Each point is reached from the start by the listed moves, each made once or not at all, plus a little noise. Is the number of moves made odd or even? Then give how often each move was made.

Moves:
(1): [46  2]
(2): [ 4 41]
Start: [ 6 -7]
Points:
[56 37] => even (1, 1)
[ 9 34] => odd (0, 1)

Moves:
(1): [13 29  7 -7  8 21 10  1]
(2): [-22  16  11  -2  11  10  -8  -2]
(3): [ 10 -12  31 -10  -9   3  -2  -8]
(4): [ 20  -5   3  29  24  -7 -14 -18]
(5): [  2 -16  -7  -9  28   4  11  16]
(6): [ -5 -11   0  -2 -11  23 -12  -6]
Start: [-12  25 -12  -5  14 -14  -2  -6]
Points:
[ -1  29 -13 -19  41  34   6   7] => odd (1, 0, 0, 0, 1, 1)
[  6  -5 -19  11  56   7 -17 -14] => odd (0, 0, 0, 1, 1, 1)
[  3  41  37   4  35  38 -28 -40] => odd (1, 1, 1, 1, 0, 1)
[ -9  44  30 -32  52  24   9   2] => even (1, 1, 1, 0, 1, 0)
[-17  55  -1 -19  60  25  12   9] => odd (1, 1, 0, 0, 1, 0)

Moves:
(1): [ 16  -2   5   9   8   4   0 -13  -5   9]
(2): [ 3 10  3  4  2 -5  5  3 -6 -2]
(3): [-11   7  19  10   3  -1 -12 -10  -1   3]
(4): [ -7  -8 -13   7  -4   4   6   5  -3  -8]
(5): [ -6   5  -2  -5  32  -7 -10  -7  -5   2]
(6): [-6  3  4  0  4 19  3  6 -2 -2]
(7): [-5 -8  7 -4  6 -7 11 -1  5 -4]
(8): [  3  -9   6  -1  17 -14  -8  30   1  -7]
(9): [ 0  8 -2 16  7  3  6  1 19 14]
Start: [-9  7 -1  1 -7 -9  5  5 -8 -6]
Points:
[  5  29   3  25  41 -13   7 -10  -4  17] => even (1, 1, 0, 0, 1, 0, 0, 0, 1)
[ -4   2   3  26  60 -32  16  21  -2  -2] => odd (1, 1, 0, 1, 1, 0, 1, 1, 1)
[-13  28   2  21   5   8  18  15   6   3] => odd (0, 1, 0, 0, 0, 1, 0, 0, 1)
[ -9   6  22  30  23  -3  -1  25 -23 -15] => even (1, 1, 1, 1, 0, 1, 0, 1, 0)
[-10  19  34  17  59 -13 -17  13 -24  -3] => even (1, 1, 1, 0, 1, 1, 0, 1, 0)
[-17   1  13  13  28 -11  18  40  18  -5] => even (0, 0, 0, 0, 0, 1, 1, 1, 1)
[ -8 -16   1   7  48 -29   5  17 -14 -14] => odd (1, 0, 0, 1, 1, 0, 1, 1, 0)

Moves:
(1): [  2  -4 -12   1   0  -9   2   3   2   5   9  -4  -6   1  -5  -1   6]
(2): [ -4   3 -11   6 -12   5  -5   4   2 -11   5  -7  14   6  -7   4  -4]
(3): [  2   1   7   6   3  -9   4  -1 -12   2  -1   9  -1   7  -2   6  -7]
(4): [ 7 -4 10 10 -4  1 -3  1  4  2  3 -6  4 -1 -3  8  7]
(5): [ 12   9  -6   5   6  -1   4   6   2   9  -2   1 -12   1 -11  -7  -3]
(6): [  0   0   1  -2  -6   4  -3   2 -18  -1  10  -8   2   0  -9  -1  -7]
(7): [-5  7 -2  6 13  2  1 -7 -2 -3  1 -5  1  0  6  0 10]
(8): [  3  -7  -2  -6  10   1  -3   7  -8  -4 -18 -10   8  -9  14  -3  -4]
(9): [  6  -5  -8 -18  -2   0   8   8  16   2   1  -7  13  -1  -6  14  -2]
(10): [-12   1  -6   0   4  -5   4   1   1   6  -6  -3  10   2   0  -9   5]
(11): [ -5   6   2  -5   0  -2  -4   5  -3 -12  -1  -8   3  -3  -6  -4  -4]
(12): [ -8   1 -13  -3   0   6  -8   0   9  -1   8   3  -2  -2  -8  15  23]
(13): [12 -6 -3  1  8 -1 -6 -5 -5  2  1  6  3 -4  0 -4  5]
(14): [ -3 -12  -6   5   8   0 -13  -5  -3   3   8   0   2   3  -2   2  -4]
Start: [  0  -6   3 -14  -7   0  -4   5  -3  -3   5  -6  -6  20   3  -6  15]
Points:
[  4 -26 -21   5  17  -2 -35  -6   3   5  34 -13  -3  16  -9  15  60] => even (1, 0, 0, 1, 0, 0, 1, 0, 0, 0, 0, 1, 1, 1)
[  1  -3 -40 -31  -1 -11   3  38   9  -8  -6 -43  22  14 -20 -13   9] => odd (1, 1, 0, 0, 1, 0, 0, 1, 1, 1, 1, 0, 0, 0)
[  0  -7 -35   1   9   6 -34  20 -18 -16  27 -50  10  16 -31   4  35] => even (1, 1, 0, 1, 1, 1, 1, 1, 0, 0, 1, 1, 0, 1)
[ -6  -3 -36 -24  -4  -8  -9  18 -11 -15  24 -43  34  21 -25  -9  23] => even (1, 1, 0, 0, 0, 1, 1, 0, 1, 1, 1, 0, 1, 0)
[-30   1 -39 -15   6  -4 -17  18  -2 -22   3 -38  21  14  -2  -6  46] => odd (1, 1, 0, 0, 0, 0, 1, 1, 0, 1, 1, 1, 0, 0)

Moves:
(1): [ 7  2  5 -1  2 10 -2  2 -6 -3 -5 -2 -5  4 -5 -5 -2 -5 -7 -3 -1]
(2): [-2  6  2  5  0  2 11 -5 -1  3  3 -7  0 -4 -6 -3 -1  4  7 -3  3]
(3): [  2   0  16   0   0   5  -7 -11  -3  -1   4   1   0 -11   5  -3   5  -4
  -4  -4  -2]
(4): [-12   0   3  13  10   3  -9  -1  -6  -7   4  -2  -5  16  -5   1  -5   1
   6  -4   1]
(5): [  1  -2   3  -6  18  -3   2  -8  -3 -12   6   6  -1  -4  -1   6   7  10
   2   3  -5]
(6): [-11   6   1   2  -4   4   6  10  -4  -1  -6   1  -4  -9  -6   4  -4  -6
  -4   5   4]
(7): [ 4  2  7 13  3  0 17  0  8  3 -4  1 -2 -2  1 10 -2  6 -3  3  3]
(8): [ 3  0  4 -2 -4  1 -1  7  4 -5  2 -1  2  2 -2 -5  7  0  2  0  4]
(9): [-5 -1 -5 -1  0  3  0 -7 10 -1  0  3 -1 -1 -2 -5  1 -2 -5  4 -4]
(10): [-5 -8  6  0 12  8  2  1  4  9  2 -7  0  3 -8 -4 -1 -4  5  0 -3]
(11): [  5  -2   5   2 -11   8   5   7  -2  -7  26  -1   4   5   0  -8 -15   1
  10   4  -1]
(12): [ 2  0 -1  4 -2 -2 -2 -1  2  2 -1 18  3 -1  1  0  0  5  5 -1  2]
(13): [  2   4  -7   7   2  -2 -10   3   0  -2  -6   1  10   0  -4   1  -5  -6
   3   6   3]
(14): [ -1   1  11  -1   8   4   7  -5 -10  -1  -4   3  11  10  -2   3   5  -4
  -4  -2  -4]
(15): [ 1  2  3 -9 15  2 -1  5 -2 -7 -7  6  7  1 19 -6  0  5  2 -3  2]
(16): [-2  7 -3  1  1  4  1 11  9  4  2  2  4  1  7 10  9  6 10 -7 -5]
(17): [ 5 -8 -6  6  0 13  2  3 -3  2  2 -3  1 -2  5 -6 14  0  5  3 -2]
(18): [-12  -3  -6   2   1   5  -1   1   2   6   0  -9   9  -4  -8  -5   2  20
  -2  -5  -3]
(19): [  1 -12   8  -6  -5   8   7  -7  -1  -8 -13  -2  -5   4  -1   0  -5  -1
  13  -1  -6]
(20): [-1 12  5 -3 -4  6 -8 -1  1  2  4  0 -5 -3 -4  3  5  4 -3 17  7]
Start: [ -2   1   9  14   7   3 -10  -3   1  -1   1  -6 -12  -7   3  -3   6  13
  -2  -1   6]
Points:
[-15 -15  38  41  28  60   2 -10   7  -1 -12  -8  -7  19 -27 -17  23  32
   9  11  -1] => even (1, 0, 0, 1, 0, 0, 1, 1, 1, 1, 0, 1, 0, 1, 0, 0, 1, 1, 1, 1)
[ -3  17  12  24   8  26  -3  11  -1 -18   4  11   2 -12   0 -27 -20   8
   9   9  13] => even (1, 1, 0, 0, 0, 1, 0, 0, 1, 0, 1, 1, 1, 0, 1, 0, 0, 0, 0, 0)
[ -9  -6  50  26  25  31  -7 -31  -8 -42  24  -6   2   9 -14 -15  -1  13
  29   2  -7] => even (0, 1, 1, 1, 1, 0, 0, 1, 1, 0, 1, 0, 1, 1, 0, 0, 0, 0, 1, 0)
[  6  -7  46   6  24  16 -15 -26 -10 -31  -7   2   5  -6  -2  -1  21   9
  10   1  -3] => even (0, 0, 1, 0, 1, 0, 0, 1, 0, 0, 0, 0, 1, 1, 0, 0, 0, 0, 1, 0)
[-30   0  20  39  53  48  -6  15   8 -11 -14   4   1  -5  -2  10  20  53
  37  15   2] => odd (0, 0, 0, 1, 1, 1, 1, 0, 0, 1, 0, 1, 1, 0, 1, 1, 1, 1, 1, 1)
